Each point is reached from the start by the listed moves, each made 0, 1 or 2 times, or once backwards (-1), plus a little noise. Is the number of moves made odd or even? Then give how often each move was made.

Moves:
(1): [ 0.42 -0.28  0.82 -1.26 -1.09 -2.61]
(2): [ 0.54  1.25  0.78  1.53  0.55 -1.02]
(3): [-1.54 -0.71  1.73  0.48 -0.63  0.16]
Start: [-0.39 -0.89 -0.88  0.62 -2.53 -0.17]
Points:
[ 2.22  0.78 -0.96  0.32 -2.55 -4.04] => odd (1, 1, -1)
[-2.91 -1.07  3.44  3.14 -3.22 -0.85] => odd (0, 1, 2)
[-1.79 -0.08  0.79  3.91 -1.53  1.69] => odd (-1, 1, 1)
[ 0.88 -0.24  1.48 -0.32 -4.11 -6.44] => odd (2, 1, 0)
[-1.07 -2.19  2.43 -1.42 -5.31 -5.24] => odd (2, 0, 1)

Moves:
(1): [ 1.66 -1.94  0.06 -1.31 -0.18 -1.18 -0.37  0.30 -0.01]
(2): [ 0.38 -0.39  0.92  1.41  0.90  0.70  1.07 -0.26 -1.87]
(3): [-1.79  0.79  1.64  0.06 -1.10  1.76  1.07 -1.27  1.01]
(4): [-0.52  0.30 -0.67  1.20  0.58 -1.07  0.05 -1.02 -0.44]
(5): [-1.45  0.40 -0.06 -0.61  2.35  1.82 -0.05  0.73  0.64]
(6): [ 0.49 -1.64 -0.06  1.27 -0.40  0.24 -0.48 -0.56  0.94]
Start: [-0.09  0.43  2.03  0.31 -0.11  0.17 -0.28 -0.86 -0.17]
Points:
[ 2.48 -0.75  0.86  2.59 -2.09 -0.91 -1.38 -0.36 -0.40] => odd (-1, 0, -1, -1, -1, 1)
[-3.82  4.32 -0.43  0.30  6.98  1.79 -0.36  1.02 -1.29] => even (-1, 0, -1, 1, 2, -1)
[-6.13 -0.24  4.51  2.74  1.88  6.94  0.72 -4.04  4.56] => odd (0, 0, 2, 1, 2, 2)
[-4.82  4.17  5.14  2.42  3.34  6.04  3.67 -1.87 -3.10] => even (-1, 2, 1, 0, 1, -1)
